Rows are points. The ring and each string are closed loops that go straight from each point to the next, and from the last back to the first. Before rounding, they use only three directions, however many columns there are. Count how often each string passes through the ring. Passing back the other way cancels.

Ring (8 x 3):
[[ 2.7  4.2 -0.5]
 [ 5.4 -1.5 -1.1]
 [ 4.8 -5.5  0.3]
 [ 2.0 -4.1  2.7]
 [-1.8 -1.5  4.2]
 [-5.0 -0.2  3.0]
 [-4.7  1.2  1.6]
 [-0.7  4.8  0.2]]
String (27 x 3):
[[-8.3 -3.2  3.3]
 [-4.4 -2.6  1.5]
 [-2.1 -1.1  1.2]
 [-3.1 -1.3  0.7]
 [-1.3  1.2  1.4]
 [-1.6  6.3  2.3]
 [-2.9  8.7  0.8]
 [-1.4  9.6 -0.3]
 [ 0.4  2.6 -1.1]
 [ 1.5  1.2 -1.0]
 [ 1.5  0.7  0.1]
 [ 2.6  3.1  0.6]
 [ 5.1  4.4  0.1]
 [ 8.4 -0.8 -2.4]
 [ 8.0 -6.2 -3.0]
 [ 3.4 -5.9 -1.1]
 [ 2.6 -3.2  0.3]
 [ 3.0 -1.1  1.4]
 [ 5.0 -3.9  1.8]
 [ 4.8 -8.6  1.9]
 [ 2.4 -7.3  2.3]
 [ 0.4 -5.7  1.4]
 [ 0.1 -1.1  2.4]
 [-0.3  1.8  3.5]
 [-3.0  1.2  5.6]
 [-5.3  0.9  5.9]
 [-7.2  1.4  5.8]]
Times through: 4
String (27 x 3):
[[  3.2   8.7  -0.2]
 [  2.5   7.8   1.0]
 [  1.4   0.9   0.2]
 [  2.0  -2.1  -1.2]
 [  7.4   3.5  -2.4]
 [  6.5   2.5  -0.7]
 [  4.1   0.7   0.6]
 [  5.3  -1.5   0.4]
 [  2.7  -2.1   0.9]
 [  1.5  -2.4   1.1]
 [  2.6  -0.5   3.0]
 [  2.7  -1.4   4.6]
 [  1.4  -5.0   4.3]
 [  0.7  -3.8   4.6]
 [  0.7   0.2   5.3]
 [  0.7   1.3   3.2]
 [  0.9  -4.3   1.7]
 [  0.9  -4.8   0.7]
 [  2.2  -1.2   2.0]
 [  4.7  -2.7   1.5]
 [  8.2 -10.3  -2.1]
 [  7.6  -8.5  -3.0]
 [  7.7   0.7  -1.2]
 [  4.1   3.3   0.4]
 [  1.6   2.5   1.4]
 [  3.5   8.1   0.8]
 [  4.0   8.3  -1.0]]
Times through: 1
